Rows are points. To make a cloud, some directions were put in groups of two or more. Within a group, all points are equally far from the middle, so they leave a hole (a ring in 2 directions, a hollow ball in 3). The other directions are filled evenly. Then the cloud was stretched, turned, moved and blurred a little. How many holes are there, and how many directions does each take, smallest first?
(in the rows, 128 means zero)

Cloud:
[[107 156]
 [167 127]
 [108 156]
 [151  84]
 [151 155]
 [147 157]
 [167 124]
 [134 163]
 [127  83]
 [ 99 116]
 [ 98 121]
 [162 140]
 [159  89]]
Holes: 1 (2)

Cloud:
[[ 93 141]
 [113 108]
 [118 158]
 [141 105]
 [ 84  85]
 [ 78 157]
 [158  80]
 [108 139]
 [121 136]
 [118 115]
 [141 112]
 [ 83  84]
 [114 128]]
Holes: 0

Cloud, 21 rows:
[[120 189 126]
 [120 158 175]
 [112 195 107]
 [142 114  88]
 [163 133 144]
 [102 118 126]
 [129 185 134]
 [164 129  97]
 [119  94 126]
 [151 144 169]
 [106  97 138]
 [108 173 139]
 [ 96 145 150]
 [109 169 148]
 [120 181 138]
 [113  94 132]
 [ 96 122 140]
 [156 118  94]
 [149 105 108]
 [162 127  92]
 [158 148 150]]
Holes: 1 (2)

Cloud:
[[132 145 148]
 [107 106 115]
 [115 163 110]
 [ 99 169 150]
 [155  93 131]
 [112 141 134]
 [103 137 156]
 [140 135 160]
 [180 116 151]
 [143  92 165]
 [182 149 158]
 [164 100 172]
 [125 112 123]
 [113 145 111]
 [145  87 132]
 [109  90 193]
 [136 146 138]
 [194 131 127]
 [129 132 179]]
Holes: 0

Cloud:
[[156 135 157 143]
 [ 81 113  99 135]
 [137 125 158 153]
 [ 93 123  74 133]
 [141  82 132 103]
 [ 87 103  91 111]
 [116 119 157  86]
 [141 131 165 140]
 [ 96 111 107  81]
 [ 82 107  93 125]
 [ 96 106 109  84]
 [ 92 118  74 125]
 [150 106 117 167]
 [ 87 154 120 136]
 [159 147 120 161]
 [120 101 145  84]
 [141 166 112 106]
 [123 141  76 157]
 [106 162  97 146]
 [101 127 133  77]
 [151 118 127 169]
 [146 117  73 109]
 [137 127 159 150]
 [ 88 147 136 134]
 [155 107  84 154]
 [ 88  99 114 137]
 [160  92 134 102]
 [166 111  92 108]
 [165 128 158 114]
 [101 144  80 149]]
Holes: 2 (2, 2)

Cloud:
[[125  96  89  95]
 [ 98 124 107 161]
 [168 111 144 160]
 [156 128 157 164]
 [116 121  85 101]
 [125 166 141 120]
 [ 87 129 111 122]
 [110  87  82 128]
 [ 99  98  86 142]
 [132 159 115 139]
 [ 83 127 132 138]
 [128 104 184 148]
 [172 101 125 101]
 [136 137  84 125]
 [146  68 136 161]
 [ 89  96 159 137]
 [117  62 131 163]
 [159 112 179 129]
 [181 117 128 119]
 [108 128 134  81]
 [105 154 137 141]
 [122 145 101  93]
 [155  80 162 141]
 [139 143 168  91]
 [130 107  78 109]
 [109 156 125 103]
 [143 155 111 140]]
Holes: 1 (4)

Cloud:
[[ 95  94 115 127 113 108]
 [148 143 120 149 164  74]
 [185 101 131 141 159 107]
 [ 98 126 105  96 175  97]
 [130 103 159  74 113 129]
 [124 182 148  95 119 119]
 [157 143 124 186 119 137]
 [126 136 172 132 131  80]
 [161 110 122 183 146 131]
 [123  99  99 125 123 150]
 [149 142 153 137 101  89]
 [103 109 117 155 177 137]
 [131  89 158  96 120 145]
 [143 156 103 137  93 142]
 [117 153 171  92 163 136]
 [138 130  78 140 154  81]
 [133 107 115 176 114 125]
 [116 157 110 160 118 166]
 [122 140 152  68 107 124]
 [ 96 162 157 119 114 164]
 [153 149 188 104 144 125]
 [135 121 150 130  88 105]
 [102 158 172 111 103 134]
 [ 82 152 116 159 145  97]
 [132 117 127  97 158  63]
 [131 174 102 127 119  88]
 [165  86 132 120 136  81]
 [180 112 122 125 160 133]
 [135 149 106 153  90 123]
 [ 94 134 175 110 115 104]
 [ 87 149 142 143 141  85]
 [110 106  99 124 181 100]
 [133 165 150 155 164 100]
 [102 122 107 155 131 163]
 [107 182 142 162 125 144]
 [ 78 115 146  90 165 109]
 [116 137 177 166 157 149]
 [ 97 134  84 160 155 130]
 [ 93  82 115 136 145 115]
 [121 121 182 161 156 149]
 [121 173 147 129 144 169]
 [187 124 166 106 135 111]
 [130 109 155 163 146  82]
 [100 101 157 106 144 161]
 [160 145  95 128 132 152]
 [156 135 120  93 162  81]
 [107 111 128 140  95 141]
 [132 149 167  72 144 125]]
Holes: 1 (6)

Cloud:
[[128 110 186 121 158 131]
 [122 113 129  86 180 139]
 [107 138 175 143 130  96]
 [102 139 118 103  78 119]
 [160  94 121 165 113 139]
 [113 173 153  82 144 152]
 [ 94 132 132  80 141 101]
 [168 114 162  91 101 123]
 [159 148 133 131 124 174]
 [102 159  98 140 139 140]
 [106 114 171 129 150 179]
 [132 159  80 115 128 103]
 [129  78 116 133 122 145]
 [117 135 125 106  69 149]
 [184 120 126 124 169 115]
 [154  96 186  94 136 138]
 [104 165 102 102 149 139]
 [159 109 170 123 171 138]
 [104 141 164 108 132  92]
 [175 130 172 120 119 146]
 [137 102 149  72 164 124]
 [110 105 108 160 159 132]
 [152 102 158 154 159 153]
 [121  80 111 144 129 131]
 [ 79 115 173  97 104 152]
 [153  93 166  87  97 152]
 [174 135 136 115 149 169]
 [161  91 171 148 118 136]
 [142 106 118 105 177 147]
 [121 173 121 123 146 144]
 [143  75 126 125 110 108]
 [ 98 128 117 124 169 154]
 [ 83 112 132 123 104 101]
 [ 80 136 110  82  97 131]
 [155  94 134 137  92 142]
 [118  88 176 122 121 124]
 [181 122 166  98 133 121]
 [111  82 171 102 112 180]
 [137 131 126 107  76 109]
 [153  98  96 125 111 139]
 [144  85 121 113 101 157]
 [168 125 112 134 141 164]
 [ 92 141 142  78  86 127]
 [104 136 156 166 150 132]
 [145 111 145 134 180 147]
 [156 132 149  66  99 127]
 [111  78 140  98 116 127]
 [147  87 148 170 129 140]
 [169 129 151 129 129 178]
 [107 145 139 100  99  89]
 [134  85 164 112 110 188]]
Holes: 2 (2, 3)

Cloud (76 x 8):
[[ 96 164 123 103 124 131 138 217]
 [142 123 189 130  92 130 183 167]
 [165 143 123 135 127  70 158 107]
 [118 121 159 123 157 154 147 123]
 [164  98 129 114 121 126 135 141]
 [109  92 131 136 111 110 140 169]
 [148 130 108 109 101 107 170  61]
 [100 153 167 119 103 164 150 137]
 [110 127 174 161 132 143 105 131]
 [138 154 108 126 121 142 172  80]
 [183  97 133 139  95 145 140 147]
 [157  90 114 168 123 102 167 107]
 [129 120 175 143  88 141 170 151]
 [138 126 176 109 155  87 125 157]
 [134 137 109  75 131  82 177 114]
 [145 100 114 134  72 119 119 132]
 [ 90 161 155 107  98 191 123 136]
 [107 160 149 104 105 125 149 107]
 [128 128 144 139 103 115 201 128]
 [160 132  88 113 105 151 136  72]
 [149  77 114 118 105 156 159 131]
 [123 166 129 100 137 116 152 122]
 [136 170 146  83 131 139 145 136]
 [122 111 157 143 133 126 173 109]
 [135 150 125 130  80 137 170 127]
 [129 142 184 108 106 145 174 165]
 [138 157 101 123 169 152 179  88]
 [148 150 137  64 109 152 163 137]
 [113 155 133 107 127 120 171 149]
 [163 104 152 135 131 146 171 121]
 [148 107 115 179 137 126 161 127]
 [113 150 116  74 162  89 158  96]
 [146 108 105 111 125 156 185 154]
 [112 149 147 113  49 130 147 141]
 [148 145 132 112 101 119 126 124]
 [133 137 150 151 149 172 135 154]
 [ 94 168 141 114 108 141 118 103]
 [135 168 110 139 166 155 162 127]
 [131 133 117 144  50 176 166 132]
 [132 121  92 129 106 128 101 128]
 [156 129 111  99 114  95 152 109]
 [ 95 127 113  94  95 133  89 122]
 [149 126 172 115 149 167 124 169]
 [100  98 105 148  86 158 152 144]
 [148 165 177 131 144 163 169 141]
 [ 84 148 147 100 126 151 145 158]
 [164 159 139  70 129 155 126 124]
 [133 123 111 151 187 144 146 133]
 [108 173 122 125 102 186 112 131]
 [161 106 106 148  71 132 118 125]
 [116 146 158 104 103  77 125 141]
 [ 90 165 119 109 138 128 141 147]
 [104 110 160  96  98 130  90 146]
 [131 157 164  85 114 112 105 167]
 [172 174 138 130  95 163 109 147]
 [133 158 119 113 133 124 119 107]
 [105 115 139 167 113 118 183 103]
 [132 168 125 119 146 127 150  71]
 [109 145  95 115 155  74 134 101]
 [104 132 136 144  87 146 164 146]
 [148 107 115 133 137 179 164 115]
 [161 146  77 149 144  96 145  93]
 [151 147  63 114 134 153 164  99]
 [114 141  97 145  80  97 179 148]
 [132 127 183 117 168 142 140 140]
 [127 121 162  81 142 189 138 169]
 [151 124 103  94 161  94 124 154]
 [156 143 115 110 114 137 191 152]
 [107 157 155 111 130 145 167 102]
 [148 105 154 129  72 170 177 142]
 [184 141 140 111 115 145 108 156]
 [182 146  81 114 121 124 149 138]
 [118 114  89  92 120  69 159  87]
 [130 110  73 128  72 129 129  77]
 [130 137 154 152  77  89 125 101]
 [121 167 149  82 135 155 147 107]]
Holes: 1 (2)

Cloud:
[[129 101 148 102 118 101  90 168]
 [105 153 110 175 165 158 106 147]
 [ 91 118 145 164 175 130 153 146]
 [ 87 115 144 146 192 100 101 114]
 [141 117 173  96 152 109 122 148]
 [118 148 130 184 138 144 161 102]
 [155 123 149 139  89  92 101 131]
 [103  84 117 126 141 136 113 169]
 [110 117 131  91  85 153 116  97]
 [111 105 123 157 135 129 110  60]
 [ 74 175 119 102 107 125  93 132]
 [117 140  95  80 144 153 111 159]
 [144 100 113 150 126  90 138  99]
 [112 135  76 113 140 119 124 163]
 [ 87 144 130 161  78 106 111 144]
 [140 123 168 176 130 163 121 119]
 [147 139 139  88 143 139 172 169]
 [119 180 148 119 138 125 166 166]
 [118  83 157 107 135 159 135 103]
 [162 147 136 156 174 175 150 145]
 [114 119  92 140 127  87 140 132]
 [163 136 134 130 160 125 169 167]
 [103 125 116  66 137 146 156 178]
 [146 108 150 130 115 100 138 185]
 [150 132 140 102 119 109 129  88]
 [126 190 113 152 114 111 126 158]
 [114 147 106  91 128  96 116 106]
 [ 92 141  85 111 137 120 136 170]
 [135 136 179 158 167  87 109 136]
 [159 187 124 118 107 147  98 119]
 [ 92 129 120 143 155 170 182 128]
 [158 178 115 126  93 171 123 137]
 [130 181 129 152 160 103 154 150]
 [149 132 138 163 144 157  98 171]
 [125  99 112 132 108 106 164 130]
 [ 96 114 119 146 147 103 171 137]
 [ 83 137 167 140 119  91 109 151]
 [ 94 176  94 150  99 123 118 151]
 [135 146 123  79  92 108 107 131]
 [ 98 142  89 129 103 174 152 116]
 [110  79 140 115 109  94 145 156]
 [121 146 137 171  86 173 104 150]
 [122 192 144 128 101 155 108 105]
 [153 146  97 108 135 184 119 136]
 [149 175 135  96 143 118 105 164]
 [145 137 143 145 147 122 135 192]
 [147 128 146 133 132 175 161 181]
 [108  87 114 139  90 164 128 121]
 [ 91 122  95 156 138 156 100 139]
 [148 121 168  96 150 164 142 121]
 [ 89 126 163 161  87 134 136 115]
 [156 141 135 183 150 162  95 134]
 [118 115 199 143 120 136 143 149]
 [ 96 161 178 114 146 128 157 123]
 [ 80 160  97  90 125 140  98 142]
 [ 88 194 124 110 118 120 105 147]
 [116 137 183 121 144 156  95 159]
 [133 133  99 104 178 110 161 144]
 [141 141  91 116 148 169 146  82]
 [ 96 196 121 114 127 144 100 166]
 [143 109 169 138 139 112 117 181]
 [148 177 141 109 122 115  77 137]
 [150 176 132 108 134 139  76 142]
 [127 101 111 143 121  80 119 112]
 [170 119 138 150 142 154 170 137]
 [133 189 120 136 108 111 130 170]
 [110 123 116 145 144 127  83  60]
 [113 118 181 152 123 132 153 172]
 [151  88 160 129 161  88 137 123]
 [153 127 105 122 124  95 143 169]
 [ 84 144 191 107 135 130 132 157]
 [117 167 151 149 117 108  66 120]
 [159 179 137 130 143 176 109 103]
 [128 175 145 131 178 179 143 147]
 [129 151 183  94 135 130 145 158]
 [123 139 197 128 165 129 136 131]
 [118 142 114  93 142  94 140  98]
 [ 90  92 146 130 121  92 146 116]
 [111 188 129 120 110 119 139 189]
 [111 101 122 166 135 128 132  69]
 [ 79 122 123 158 101 157  87 130]
 [146 136 129  89 136 191 134 134]]
Holes: 3 (2, 2, 3)

Cloud:
[[110 122 148 154  85 117 151  88  82]
 [117 144 144 102 150 131 128 169 132]
 [144  97 125  95 130 133 110 168 196]
 [139 101 117 148 142 160 105 113 134]
 [129 158 137 155 125 128  98 146 187]
 [123 138 106  88  90  86 133 168 136]
 [152 106 117  92  64 121 105 137 156]
 [ 90 159 119 142  93 124 140 108 146]
 [189  99 130 106  80 119 108 143 144]
 [149 145 193 121 137 104 150  77 130]
 [162  95 128  95  79  98 110 160 103]
 [142 159 133 103 103 150 147 122 104]
 [144 117 148  71 144 113 166 126  97]
 [102  88 168 148 117 144 135 115 118]
 [132 105 180 140  90 153 143  96 130]
 [144 174 149 142 136 157 108 146 151]
 [142 140 182 131  88 162 157 157 132]
 [134  74 175 135 111 129 130 155 126]
 [119  78 160 132  70 147 153 154 121]
 [125 115 169 113 144  88 178 147 149]
 [171 118 155 146 112 110 140  73 144]
 [154  78 121  87 132 130 100 135 160]
 [112  91 144  82  97 103 177 150 167]
 [141 155 127 110 152 106 128 141 115]
 [105  83 148 138  95 137 165 104 113]
 [152 173 133 117 134 103 126  97 116]
 [158 140 198 119  84 110 135 101 117]
 [130 148  99  98 122 117 173 127 121]
 [113 142 136 161  78 143  95  87 142]
 [171 125 124 118  82 127 102  96 135]
 [104 133 147 126 114 118 150  79 179]
 [183 109 160  91  97 149 145 121 147]
 [112 114 150 181 101 106 130 133  78]
 [ 76 119 167 143 107 131 139 142 150]
 [ 87 166 178 120 109 120 156  98 135]
 [112 147 128  94  94 156  85  93 147]
 [144 162 158 180 125 119 134 146 163]
 [151 108 120 115 129 111  86 101 131]
 [130 113 112 124 101 100 122  79 106]
 [141 130 135 149 134  80 174 146 139]
 [117 132 168 149 171 103 166 121 119]
 [169 131 185 104  83 125 145 123 129]
 [144  85 152 156 118 104 115 118 172]
 [150  82 163 127 107 146 137 178 118]
 [158 119 134  91 107 111 146 194 182]
 [168  67 178 132  96 123 132 174 152]
 [133 143 117  87 151 100 148 145 107]
 [177 109 170 122  66 182 126 137 165]
 [136  88 155 157 133  95 148 127 104]
 [146 108 115 127  91 105 124 111 190]
 [149 161 174 195 100 148 142 124 155]
 [133 113 198 148 110 144 110 128 117]
 [ 71 149 116 148 144 134 120 113 131]
 [143 142 151 161 111 144 183  96 149]
 [ 90 155 118 151 120 141 157 116 152]
 [135 106 157 149 130  83 122  97  99]
 [138 131 140  98 166 133 142 158 127]
 [126 115 182 140 126 100 158 163  86]
 [201 101 159  94 137 144 136 134 171]
 [101 123 174 146 113 147 160 154 186]
 [124 130 185 128 101  81 132 160 175]
 [111 109 184 147 141 126 131 113  85]
 [121 118 154 133  79  82 118  98 155]
 [105 124 115 133 118 113  79 139 116]
 [167 173 139 115 112 104 118 125 128]
 [150  84 187 123 119 108 114 124 136]
 [170 121 156 133 106 148 100 165 125]
 [159  78 127 128  92 160 103 182 177]
 [120 136 151 161 169 128 158 125 175]
 [128 122 117 144 102 108 101 168 171]
 [112 109 132 158 102 156 132  92 180]
 [131 102 171 125 102  77 124  95 101]
 [ 63 118 165 119 124 142 131 113 128]
 [149 132  96 108 117 124 185 136 159]
 [117  81 162 134 103  78 124 138 129]
 [108  78 121 167 106 141 151 132 148]
 [144 169 169 150  95 106 161  96 147]
 [165 116 154 125 110 139  84 152 122]
 [112 165 170 129 125 113 168  79 138]
 [ 76 108 147 104  93  92 149  99 109]
 [109 116 157 173 120 117 109 106 100]
 [136 126 109 135 136 154 165 186 158]
 [150 128 109 107 129  96 144 118  77]
 [143 142 117 120 149 106 161 107 168]
 [ 86 139 139 161  99 136 131 110 160]
 [114 178 143 125 142 161 119 135 112]
 [124  59 134  74 145 119 150 164 178]
 [ 95 148 164 112 116 145 171 151  96]
 [138 140 121 130 156 120 137 145  97]
 [162 115 160 125 131 171  99 138 134]
 [149 126 117 120  67 138 100 103 136]
 [116 108 140 140  76  94 149  91  89]
 [143 119 193 150 161 159 160 123 160]
 [166  81 108  95  89 112 116 147 143]
 [161 101 123 104 112 111  97 135 114]
 [154 161 125 122  89 109 126 105  86]
 [176 137 121 139  82  98 152 132 121]
 [138  89 113 130 111 160 104 164 176]
 [104 135 165  99  84 161 100 121 160]
 [106 151 141 118  92 153 117 181 154]
 [173 125 124 128  91 150 114  83 149]]
Holes: 3 (2, 2, 2)

Cloud, 93 rows:
[[121 132 154  96 168 160 104 133 174]
 [100 138 155 174 182 128 116 122 136]
 [120 105 141 131 144 106  80  90 105]
 [106 140 147 162  88 169 118 129 177]
 [142 155 111 163  97 115 139  85 140]
 [164 104 144 176 166 134 156 107 116]
 [141  93 140 175 146 189 116 128 126]
 [108 127 131  88 129 112 110 121 199]
 [109 152 107 121 171 141  76 128 144]
 [116 144 147 128 104  80 144 145 108]
 [127 143 120 131  94 161  95  76 124]
 [115 139 160 138 132 154 189 106 122]
 [111  85 169 140 101 137 162 104 101]
 [146 122 135 197  95 106 103 104 136]
 [124 166 127 105 180 112  99 110 125]
 [115 146 106 135 100 155 121  87 160]
 [113 113 164 107 139 162  85 125 110]
 [112 143 118 105 162 166 148  88 150]
 [168 114 134 139 147 170 125  94 176]
 [116 182 130 125 136 164  96 161 124]
 [147 128 165 128 169 134 145 104 184]
 [ 78 147 147 108 137 175 139 108 162]
 [119 151 169  91 101 134 116 151 172]
 [101 152 136 178 124 160 124 127  76]
 [139 158 155  78 160 147 134 115  99]
 [112 115 120 174 119 116  70 132 143]
 [150 136 125 153 125 123  66  89 164]
 [ 73 156 129 142 120 153 141 158 162]
 [ 96 146  92  92 139 116 163 120 136]
 [141 151 141  91 174 138 138 148 168]
 [134 148 104 142 105 152 102 127 186]
 [128 108 144 173 134 106  82 124 110]
 [ 99 143 149  73 102 138  97  92 132]
 [128 113 174 176 158 155 145 107 170]
 [ 68 116 123 160 153 149 143  99 128]
 [103 157  97  93 152 117 168 108 134]
 [ 96 176  90 137 134 112 116 119 175]
 [104 114 117 190 163 145  96 102 107]
 [134 136 130 126  84 174 143 107 136]
 [111 137 166  80 150 162 147 100 156]
 [ 75 136  91 133 147 134 152 122 132]
 [ 78 160 138  97 152 168 110 105 147]
 [133 134 159  93 122  98 115  77 144]
 [126 119 120  94 147  90 128 129 169]
 [ 65 121 142 159 103 131 124 116 173]
 [127 123 153 175 157 178 103 143 160]
 [ 52 124 150 109 140 108 153 106 110]
 [ 85 142 115  93 119 100 120 129 188]
 [140 171 104 162 128 111 130 113  85]
 [ 99 102 137 106 168 112 106 103 164]
 [101 154 148  94 109 149 130 117 202]
 [167 158 129 142 127 115  79 118 147]
 [138 140 158 114  97 119 161 159 120]
 [117 111 136 191  91 146 128 141 154]
 [134 154 121 115 189 135 165 107 143]
 [ 70 174 116 111 123 150  97 141 126]
 [ 84 159 130 113 131  72 139 137 107]
 [101 128 162 131 148 127 133 127  60]
 [158 114 103 123 143 161 130 146 140]
 [168 119 147 199 127 126 101 122 118]
 [108 133 146 160 162 100  98 138 123]
 [118 137 142 125  81 150 152 145  85]
 [160 174 111 108  99 122 123 127 113]
 [182 107 162 160 137 135 133 114 102]
 [132 160 145 150 121 132 109  81 202]
 [126 171 101 175 172 122 107 113 131]
 [133 160 176 144  91 158  98  97 140]
 [110 121 141 135 158 104 126 130  63]
 [159 138 154 182 157 180 123 100 140]
 [129 151 125 142  85 159  83 144 155]
 [148 159 121 159 126 164 152 157 145]
 [108 104 153 162 113 104 167 101 164]
 [121 148 139 137 111 150 186 144 116]
 [115 165 118 139 153  90 107 131 182]
 [158 123 138 153 144 182 105 119 188]
 [106 100 118 131 155 120 154 110  66]
 [144  82 175 138 134 148 138 131  93]
 [136 165 137 186  89 134 139 120 126]
 [130 148 133 125 131 139 162  71 164]
 [ 83 124 129 144 177 100 133 150 144]
 [110 187 144  92 121 144 119 162 114]
 [115 101 155 151 132 105 165  79 157]
 [ 62 137 138 149 177 128 130 131 120]
 [ 87 132 100 175 140 116 127 147 156]
 [140 125 147 151  78 180 124 105 139]
 [181 136 140 162 101 136 144 138 138]
 [115 163 137 109 142 156 156  83 173]
 [132 134 137 164  99 110 173  96 136]
 [129 198 120 164 151 146 133 129 148]
 [142 131 144 101 107  79 126 105 144]
 [ 92 122  95 127 124 131 159 131 104]
 [146 147 114 105 120 126 153 130 184]
 [171 127 134 203 155 136 116 110 144]]
Holes: 3 (3, 3, 3)
